Each row of a before or after table is a point. One or more steps were done to the points. Then noise was added and the rows were shuffled. The steps act on columns, c1 being the first. Write out the steps. A step turns or swaps two columns, mirrors them in a line or flattens them onto one, adds a multiple of one to another, or multiplies or shifts one. Angles are multiples of 10 degrees, from the lower column toward the higher: turns from -170 to 170, lines from 10 to 170 but not 90. Use the fewest steps. Two steps may share a column if one is a turn and the other turns, adds or multiplies; they go together, in the order done. Otherwise the lowest column goes first.
(in the rows, 128 means zero)

Before (9 x 3):
[[129  90  97]
 [165  92  68]
 [139 129 130]
 [145 139 131]
 [125 171 158]
 [114 123 138]
 [104 169  98]
 [102 125 118]
 [115 150  83]]
After (9 x 3):
[[146 136 134]
 [124 159 189]
 [165 103   8]
 [128 101  66]
 [115 144  38]
 [114 124 148]
 [102 126 108]
 [104 157  68]
 [139 128 131]]
Steps: multiply c2 by 0.7; multiply c3 by 2

Before (8 x 4):
[[162 110  90 128]
 [150 115  75 104]
 [139 171 159 130]
 [164 191 184 212]
 [114 146  84  96]
 [ 91  82 138 106]
 [170 166 110 165]
 [ 96 106  70 150]]
After (8 x 4):
[[140 141 155 137]
 [126 139  74 135]
 [ 80 143 142 151]
 [160 109 115 108]
 [ 90 122 111 154]
 [ 90 123  83  91]
 [ 97 153 227 114]
 [ 97 119  83 155]]
Steps: turn c1 and c4 by 120 degrees; turn c1 and c3 by -40 degrees; multiply c2 by 0.4

Before (12 x 8):
[[ 98  86 161 157 175   7 155 183]
 [131 118 153 171 155 134 142 105]
 [120 137 150 176  63  91 146  96]
 [ 93 140 150 169 160 110 154 146]
 [104 102  82 161 129 143 153  88]
 [130 100 128  63 166 142 114 104]
 [ 91 142 161 146 166  93 134  96]
 [104 160 113 121 167 133 132 105]
 [ 96 146 133 112 107 138 135 114]
 [103  99 155 187 146 110 102 123]
 [128 200 109 145 154 124 152 113]
 [114 108 159 133 155 108 163 107]]
After (12 x 8):
[[ 83  94 128 101 129 157 162 130]
 [115 107 109  92 109 141 131 103]
 [ 85  87 134 121 129 175 116  96]
 [ 84 123 125  83  91 162 105 135]
 [ 93 136 145 105 105  82 131  79]
 [107  79 136 143 147 112 119 105]
 [117 111 124 126  98 164 149  93]
 [104 186 139  88 157 169 126  92]
 [104 144 115 155 152 124 127 111]
 [119  80 139 115 185 116 144 104]
 [152 100 121 192  88 121 102 114]
 [ 90 100 199 108  74 229 181 165]]
Steps: mirror c1 and c4 in the line at 170 degrees; turn c2 and c5 by 110 degrees; turn c3 and c6 by 130 degrees; turn c7 and c8 by -30 degrees

Before (14 x 9):
[[124 120  80 153  90 154 133 108 178]
 [132 143 189 130 145 151 152 144 154]
 [144 105 141 112 112 121 111 112 130]
 [120 151 165 130 184 165 129 131 114]
 [172 138 102 108 113 116  97 103 110]
 [154 150 108 126 138 129 130 144 169]
 [178 137 155  94 137 126 107  70 110]
 [123 163  89 129 106 124 142 140 149]
 [146 167 135 135 115 131 124 119 122]
 [127 135 165 142 153 128 107 157  77]
 [167 111 143 123 136 139 163 116  98]
 [109 142  77 115 111 104 156 121 128]
 [139 132 173 146 143 131 149 138  90]
 [151 145 179 151 182 120 128 105 131]]
After (14 x 9):
[[131 177  80 151  82 143 136 106 117]
 [ 90 111 167 128 174 143 132 130 150]
 [167 131 140 108  99 136 108 110 103]
 [182 129 183 147 170 138 125 106 145]
 [151 122 138 136 107 142 121 116 168]
 [160 100 145 122 125 164 165 118 109]
 [117  89 172 145 135 141 150 142 130]
 [143 134  73 115 102  97 154 120 139]
 [121 170 108 129 130 147 129 144 148]
 [ 88 156 189 130 132 147 150 138 146]
 [253 110 157  98 128 167 107  67 138]
 [208 113 100 113 100 155  98 106 139]
 [108 149  89 124  97 124 146 138 166]
 [ 83  75 166 143 138 126 108 155 131]]
Steps: turn c1 and c6 by 50 degrees; add -1.5 times c8 to c1; swap c2 and c9; shift c5 by -10

Before (11 x 12):
[[138 126 155 133 105 123 169 161 140 122 140 147]
 [106 170 160 150 174 151 110 127 119 134 116 107]
 [128 152 125 156 162 165 109 151 148 135 103  90]
 [103 176 143 111 155 171 109 160 146 144 125 106]
 [119 135 143 120  91 138  88 139  52  78  99 125]
 [133 112 148 102 125  98 156 155 131 138 118 120]
 [114 154 137 130 112 111 139 132 159 124 117 116]
 [127 130 137 127  73 138  96 120  54 134 110 133]
 [ 90 133 118 137  91 123  76 155  37 112 136 128]
 [108  98 163 123 108 131 145 138 153 126 131 118]
 [148 123 157 117 102 113 150 139 136 120 158  98]]
After (11 x 12):
[[ 95 248 162 170 157 113 118 139 138 140 128 104]
 [153  86 159 100 126 103 115 129 136 138 115 119]
 [ 99 142 143 123  87 139 235 153 152 114 137 131]
 [155 112 153 113 103 114 115 114 123 122 157 103]
 [113 146 148 134  91 120 212 126 130  79 101 126]
 [162 125 170 120 107 133 104 126 136 125 140 149]
 [125 131 127 137  70 129 204 114 127 137 111 131]
 [108 188 142 169 165 158 117 147 116 134 104  90]
 [104 228 147 154 175 149 144 105 144 133 113 108]
 [125  52 160 129 109 123  97 111 149 129 134 119]
 [119 192 137 108 113 131  96 124 141 124 117 118]]
Steps: turn c7 and c9 by 110 degrees; turn c1 and c9 by -60 degrees; multiply c2 by 2.5; turn c3 and c8 by -50 degrees; swap c4 and c6

Before (14 x 14):
[[123 148 131  99 137  97 135 136 157 136 117 112 136 133]
 [130 135 105 125 142 116  44 149 152 121 162 135  82 119]
 [142 138 125 113 134 171 136 137 124 110 147 102 120 146]
 [129  99 169 110  92 125  58 115 123 108 111 108 145 110]
 [146 115 113 106 144 129 103 153  73 171 154  93 143 111]
 [153 132 126 150 143 103 129 152 105  99 108  91  72 108]
 [179 139 120 112 126 119 116  83 162 151 111  86 137 157]
 [134 130 152 129 130 115 103 154 155 160 130 249 138 112]
 [165 117 130 104 126 105 113 152 158  93 167  97 126 181]
 [153 125 133 126 156 117 118  62 152 117 122 103 130 115]
 [139  92 113 103 102 115 138 125 106 100 131  96  75 120]
 [143 113 100 108 145 128 117 151 163 104 107  88 129 116]
 [137 115 131 133 131 113 127 137 169 156 142 101 130 138]
 [135 133 111 136 104 108 140 138 122 131 128 133 149 111]]
After (14 x 14):
[[137 120 132 130 150 114 132 137 137 152 127 106 134  90]
 [145 128 135 126 140 116 117  59 114  83 133 108 133 105]
 [140  78 109 111  88 115 159 125 119 127 126 107 107 150]
 [139 145 151 127 156 117 101 153 114 172 129 211 136 103]
 [172 116 130 106 105 106 122 151 182  83 136 108 131 103]
 [147 134 129 154 122 106 151 155 110  77 133  99 106 148]
 [123 149 130 101 142  99 133 135 135 129 127 115 129  96]
 [151 105 112 104 168 133 105 158 113 166 132 104 147 182]
 [172 133 121 111 140 120 109  79 162 156 138  96 137  97]
 [140  93 100 104 127 132 125 155 116  79 130 101 136  95]
 [136 124 105 126 135 119  84 146 117 106 132 137 155 106]
 [135 119 112 136 114 105 126 138 112 162 132 136 126 134]
 [148 136 122 108 116 175 136 135 147 101 135 109 120 133]
 [124 128 172 112  88 125  65 114 110 139 133 115 162 135]]
Steps: flatten c1 and c11 onto the line at 10 degrees; add 0.7 times c3 to c2; turn c5 and c10 by -40 degrees; multiply c10 by 1.6; flatten c7 and c13 onto the line at 150 degrees; turn c9 and c14 by -90 degrees; multiply c12 by 0.7

Before (8 x 20):
[[159 184  93 142 153 143  76  96 183 138 159  97 131 136 117 143  48 176
  158  93]
 [125 118 103 192 148 134  73 139 138 120 118 137 121  89  98 161 114 162
   68  96]
 [177 138 122 124 109 132 131 169 162 118 156  74  95 104 133 126  81 145
  138 111]
 [ 77 150 182 163 130 205 173 119 166 132 181  60 139 155 130 175 158 189
   76 107]
 [147 142 125 139 133 124 142 128  91 159 123 151 162 155 150 172  64 142
  167 176]
 [108 173  56  63 129 102 175 102 156 151  72 133 167  94 115 116 139 179
  179 162]
 [ 88 130 104  95 147 121 116 147 167 118 100 137 141 111 142 101 184 121
  107  51]
 [105 153 160 126 124 154 118 122 139  88 120 128 110 150 182  59 172 108
  125 178]]
After (8 x 20):
[[ 95 114  94  43 147 134  73 109  87  92 119 137 122  99 146 162 115 137
   68  98]
 [112 121 148  56 134 123 142 139 156 165 123 151 161 165 135 173  64 113
  167 175]
 [ 77 133 140  71 129 205 173 156  77 154 181  61 139 164  77 175 156 189
   76 108]
 [153 126 186 203 123 154 118 156 121  84 121 127 111 159 106  58 172 147
  125 178]
 [ 80 151 102 211 129 102 175 194 136 174  72 131 168 103 197 116 138 156
  181 162]
 [142  95 137 201 147 120 116 112 110 112  99 138 141 120 154 102 185 168
  108  52]
 [ 76 154 110 129 152 143  75 207  73 112 161  99 130 146 161 143  46 105
  158  94]
 [103  52 131 151 109 131 131  96  98 119 155  73  96 114 135 127  80  82
  139 111]]
Steps: mirror c1 and c18 in the line at 130 degrees; multiply c8 by 2; turn c2 and c8 by 120 degrees; turn c3 and c15 by -80 degrees; turn c4 and c9 by -150 degrees; add -1 times c16 to c4; add 0.5 times c7 to c10; shift c14 by 10

Before (12 x 24):
[[ 97 112  96  74 106 112  99 167 164  88 161 162 105 148 108 105 135 149
  169  91 128 183 158  90]
 [140  86  94 172 119 103 171  52 112  74 171 179 125 167 160 130 127 112
  118 122 179 181  91 204]
 [100 169 144 135  80 133 155 120  95 109 138 123 125 143 177 186 105  95
   98 147 199 116 122 115]
 [ 87 143  85 167 113 181 126 148  76  99 132 134 166 147 164 195 112  76
   85 143 117 135 137 123]
 [143  52 107 140 140 133 176 118 155 145 193  83  68 171 142  94 180 176
  170 124 139 215 149 140]
 [156 167  90 132 138 112  78 132  84 133 108 102 133 135 170 132  83  94
   34 163 111 116 151  77]
 [164 171 121 119 145 124 121 189  36 142 132 115 159 152 129 163  93 137
   75 170 118  92 145 136]
 [117 190 105 138 146 101 137 150 107 157  78 133 181 146 167 151 114  64
  101 165 121 104 144 130]
 [ 79 107  99 131 146 115 100 151  77 114  78 128 153 125 149 162 112 120
   85 172 161  81 141 105]
 [122  78 112  95  80 132 120 145 141 146 152 126  50 171 130  95 207 163
  130  66 105 145 169 152]
 [116  86  66 119  50 136  90 173 178 154 177 100  95 125  97  85 164 163
  160  98 158 167 142 154]
 [102  72  80  75  87  93 144 150 143 126 155  69  56 116 117 115 149 163
  158  69 107 208 145 171]]
After (12 x 24):
[[ 90 146 119 146 113 128 182 138  77  95 107 150 169 149 201 194 111  77
   84 141 117 137 137 122]
 [166 174 121 127 145 135 128 183  37 143 132 162 158 151 129 163  90 137
   79 169 119  89 145 134]
 [115 190 120  88 148 118  99 145 109 157 107 145 189 144 210 148 111  67
  101 164 117 104 141 132]
 [ 95 113 128 140 105 156 109 136 164  88 172 177 111 148  94 105 132 143
  168  93 131 180 158  92]
 [157 167 123 108 139 179 113 149  85 132 119 109 140 133 215 134  85  96
   34 164 106 114 149  77]
 [142  88 131 185 116  84 101  35 110  73 110 116 132 171 192 131 126 114
  117 123 177 182  92 204]
 [ 77 108 122  79 146 159 117 143  76 112 113 143 157 124 170 161 114 119
   81 171 161  81 139 101]
 [116  90 131 172  50 165 137 179 175 153 150 132 106 126  60  82 166 162
  159  98 160 166 139 157]
 [147  51 139 198 145  80 136 149 157 145 137  87  73 170 161  91 181 174
  173 128 140 214 147 141]
 [101 167 128 142  80 101 133 127  96 114 128 117 121 142 220 184 104  91
  101 146 198 119 123 116]
 [120  76 139 135  78 136 136 142 140 145 153 136  53 168 133  97 207 162
  129  67 105 141 172 150]
 [100  75 140 133  88 111  94 186 140 127 171  99  63 117 102 120 148 160
  158  68 110 206 143 170]]
Steps: flatten c3 and c13 onto the line at 100 degrees; turn c4 and c11 by -70 degrees; multiply c11 by 0.7; turn c6 and c7 by 90 degrees; turn c8 and c12 by 40 degrees; multiply c15 by 2

Before (8 x 48):
[[176 121 111 125 158 150  86 104 134 106 117 156  74 155 144 118 101 132
  137  79  92  96 165 140 119 115 167  84 181 127 174 106 124 133 150  72
  129  67 165 102 121 139 184 154  35 177 141 144]
 [117 182 123 191 146 159 149 112 158 181 154 157 120 120 107 102 221 186
  162 125  98 168 162 148  54 138  98  68 173  69 147 173 118 151 113 164
  102  82 143 129 198 187 124 161 144  90 112 158]
 [132 155 134 200 118 132 115  87 139 155 134 117  91 121  81  60 212 188
  126 103 113 139 126 169  86 175 107  83 147  73  57 134  93 160 132 134
  155  88 121  95 224 137 123 124 132 117  80 178]
 [190  94  86 140  81  68 151 114 118 128 112 105  78  59 150 187  77 152
   88 169 126 116 176 115  83  97 125 177  58 192 182 126 146 167 135 146
  141 182 126 136  66 154  94 143 159 145 108 135]
 [171  66 129 143 119  87 150 100 170 145 137 124  63  78 119 169  69 168
   87 176 143 118 125  77 142 101  75 158 110 201 137 116 135 153 122 153
   89 170 111 146  83 151  89 123 169 116  61 133]
 [138 100 131 152 206 133 102 144 143 138 120 128  70  99 145 100 133 124
   98  61  99 136 153 136 137 135 125  96 166 122 195 157 123  95 172  86
  135 101 120  98 122 144 158 103  48 145 167 174]
 [155 124 154 143 174 118  46 129 150 113 114  90 126 148 150 124 110 141
  130 145  80 156 169 122 121 141 143  91 156 117 171 154 158 114 148  83
  142  49 139 145 128  86 163 137  33 171 153 203]
 [167  89  82 109 115  72 116 120 134 128 104  83 121 109 182 140  84 159
   89 151 161 117 134  67 133  90 119 192  76 175 161 113 124 150 173 142
  116 153 107 154  86 124  40 127 187 145 114 125]]
After (8 x 48):
[[172  64 121 147 130  85 148  97 171 146 135 124  64  80 118 140  72 166
  193 176 142 118  69  82 145 101  75 126 109 173 123 114 137 150 139 153
   89 166 113 147  84 152  91 123 170 117  62 134]
 [193  95  84 138  86  72 151 115 118 130 111 104  80  62 151 135  79 151
  211 168 129 117 106 115  83  94 128 140  58 209  82 132 144 170 156 150
  142 184 127 137  67 157  95 145 159 143 104 135]
 [155 123 175 145 156 119  47 130 147 116 115  91 128 147 149 112 110 140
  109 143  79 156 163 120 119 141 143 103 159 151  82 153 158 114 142  79
  138  49 137 142 126  87 161 139  34 173 153 203]
 [131 156 121 199 136 132 114  86 142 153 135 118  90 121  80 152 213 186
   57 104 113 141 170 169  82 175 109  90 150  87 180 135  91 155  78 132
  153  86 120  97 227 136 121 121 130 118  78 176]
 [116 180 146 190 127 158 154 112 157 181 156 158 120 119 105  94 226 187
   67 126  97 168 195 149  56 140  96 105 175 116 125 173 117 150 151 166
  101  83 140 130 199 188 125 163 145  85 111 162]
 [175 125 155 127 113 151  86 103 135 108 114 161  76 151 145 109  98 133
   98  78  89  94 156 141 116 115 168 101 184 156  77 105 124 129 141  71
  131  67 166 104 120 136 185 151  36 177 138 140]
 [164  88 114 109  81  72 117 120 135 130 104  83 122 111 185 176  86 157
  181 150 160 115  95  67 135  90 120 152  75 162  74 113 124 148 112 141
  117 152 108 155  84 124  39 128 184 143 114 125]
 [141  98 204 153 131 133 102 145 140 137 120 128  67  97 149 152 135 122
  108  60 100 133 150 137 135 133 127  84 167 145  47 154 121  98 137  84
  136 102 116  97 124 143 159 102  50 146 169 174]]
Steps: swap c3 and c5; turn c19 and c28 by 40 degrees; turn c16 and c19 by 130 degrees; turn c23 and c30 by 50 degrees; turn c31 and c35 by 140 degrees
